Each row of a before or after table is a point. The points were changed in one or more steps. Then noise was added and the rows were shuffled. The steps act on columns, c1 being the first. Name the steps. A step turns or swaps two columns, mirrors them in a line or flattens them onto one, adds a multiple of one to another, or multiplies or shifts one. Angles are multiples of 10 degrees, from the lower column toward the higher: turns from -170 to 170, lines from 10 to 170 but not 90. Use the fewest steps. Two steps may share a column if one is a turn and the other turns, adds or multiplies; they go together, in the order done. Otherwise the lowest column goes first.
(in the rows, 128 means zero)

Before (11 x 2):
[[156 150]
 [153  88]
 [117 165]
 [149 113]
 [138 120]
 [ 92 105]
 [ 86 169]
 [124 126]
 [150  85]
 [ 84 144]
 [144 106]]
After, 11 rows:
[[186 135]
 [163 113]
 [ 80 135]
 [100 130]
 [129 133]
 [133 171]
 [169 152]
 [ 81 138]
 [102 121]
 [115 126]
 [127  94]]
Steps: turn c1 and c2 by -130 degrees

Before, 11 rows:
[[142 153 154 140 167 117 166  86]
 [124  58 138 156 129 136 138 171]
 [100 122 173 138 114 108  84  73]
 [108  81 111 103 124 133 141 184]
 [117 135 150 131 164 113 145  89]
 [139  61 142 107  97 101 145 170]
 [141 144 173 143  81 136 104 112]
 [138  75 102 147 113 125 124 116]
 [145 149 137 131 168  97 116  97]
 [130 137 142 147 172  88 139 131]
 [105 109 127 149 112  98 155 152]]
After:
[[147  83  88 121 144 137 156  52]
 [137 111 127 158 107  99  99  94]
 [152 113 151 128  70 124 131  54]
 [116 100 110 106  59 102 114 110]
 [143 165  97 127 154 118  95  26]
 [146 176 113 139 141  90 119  71]
 [ 98 122 147 132  76 131 116 124]
 [126 163 103 137 139 114 113  29]
 [153 126 117 148  55 137 117 111]
 [139 169 118 118 146  99 143  39]
 [124 119  92 158 124 104 182  14]]
Steps: turn c1 and c4 by -60 degrees; swap c2 and c5; turn c3 and c7 by 170 degrees; shift c8 by -60

Before (9 x 12):
[[116 147  90 136 145 115  90  84  92 113 111 118]
 [110 194  87  79 110 120 103 111 154  86 116 101]
 [153  55 126 109 145 100 141 135  96 111 151 154]
 [117 109 113 126 153 102 163 136 118 154 120 152]
 [135  67 138 144 156 103 143 123 133 139 131 115]
 [ 92 172 103 136 113 134 107 143 123 108 171  98]
 [117 191  86 139 142  99  87 144 157 104 155 120]
 [105 125 114 194 146 133 135 120 101  73 112 131]
 [173  91 134 115 145 145 143 122 118 138 131 151]]
After:
[[125 105 162 195 147 160 131 157 129  72 129 111]
 [192 117  94 138 143 104 105  95 133 104 132 156]
 [ 55 153 113 110 144 136 153 157 143 108  99 145]
 [146 115  95 135 144 123 102 177 100 114 141 113]
 [195 109  54  80 113  80 110 108 104  87 157 121]
 [109 115 111 126 153 161 170 134 140 154 106 118]
 [ 92 173 126 114 146 175 133 140 128 139 106 125]
 [170  93 111 136 113  99 107 128 143 108 149 174]
 [ 67 134 149 145 155 156 155 126 120 138 139 132]]
Steps: swap c1 and c2; add 0.7 times c4 to c3; turn c6 and c7 by -30 degrees; add 1.5 times c5 to c6; turn c8 and c9 by 110 degrees; turn c11 and c12 by 100 degrees
